Each point is reached from the start by the listed moves, each made once or not at all, plus a little noise. Is the number of moves made odd or even? Then give how often each move was made.
(in the rows, 100 means zero)

Moves:
(1): [152, 102, 86, 53]
(2): [118, 134, 81, 97]
(3): [74, 81, 94, 65]
Start: [81, 115, 83, 90]
Points:
[107, 97, 63, 8] -> even (1, 0, 1)
[73, 130, 58, 53] -> even (0, 1, 1)
[56, 95, 77, 55] -> odd (0, 0, 1)
[125, 130, 45, 5] -> odd (1, 1, 1)

Moves:
(1): [135, 113, 36, 53, 89, 96, 101, 95, 85, 80, 118, 100, 91]
(2): [80, 113, 78, 80, 111, 101, 110, 109, 125, 140, 105, 95, 91]
(3): [151, 105, 126, 109, 72, 68, 92, 88, 130, 126, 135, 154, 118]
(4): [97, 102, 70, 117, 104, 120, 121, 81, 90, 118, 57, 145, 102]
(5): [93, 117, 115, 81, 98, 87, 85, 55, 109, 56, 63, 101, 72]
(6): [120, 41, 126, 95, 85, 80, 119, 94, 88, 128, 110, 100, 39]
(7): [99, 83, 76, 68, 105, 94, 99, 87, 133, 85, 102, 99, 90]
(8): [101, 105, 107, 76, 121, 87, 115, 133, 93, 78, 101, 153, 107]
(9): [115, 99, 91, 122, 117, 117, 36, 91, 105, 97, 90, 118, 82]
(10): [69, 82, 105, 105, 145, 94, 113, 93, 102, 107, 114, 102, 97]
(11): [109, 109, 100, 101, 103, 122, 91, 118, 104, 92, 120, 92, 88]
(12): [81, 77, 92, 94, 86, 100, 88, 74, 84, 99, 135, 108, 129]
Start: [93, 104, 106, 112, 91, 99, 121, 107, 86, 107, 92, 83, 122]
Points:
[137, 59, 37, 19, 99, 37, 161, 8, 148, 146, 96, 179, 24] -> even (1, 1, 1, 1, 1, 1, 1, 0, 0, 1, 0, 0)
[145, 37, 105, 48, 65, 19, 120, 5, 83, 103, 168, 147, 70] -> even (1, 0, 1, 0, 1, 1, 0, 0, 0, 1, 0, 1)
[157, 122, 80, 78, 113, 60, 50, 28, 117, 74, 113, 159, 85] -> odd (1, 0, 1, 0, 1, 0, 0, 0, 1, 1, 0, 0)
[117, 139, 127, 82, 72, 54, 109, 58, 152, 130, 95, 133, 104] -> odd (0, 1, 1, 0, 1, 0, 0, 0, 0, 0, 0, 0)
[181, 148, 86, 55, 52, 71, 93, 62, 115, 62, 130, 129, 93] -> even (1, 0, 1, 0, 1, 0, 0, 0, 0, 0, 1, 0)
[128, 133, 8, 7, 110, 106, 132, 75, 101, 14, 51, 173, 72] -> even (1, 0, 0, 1, 1, 0, 1, 1, 0, 0, 1, 0)
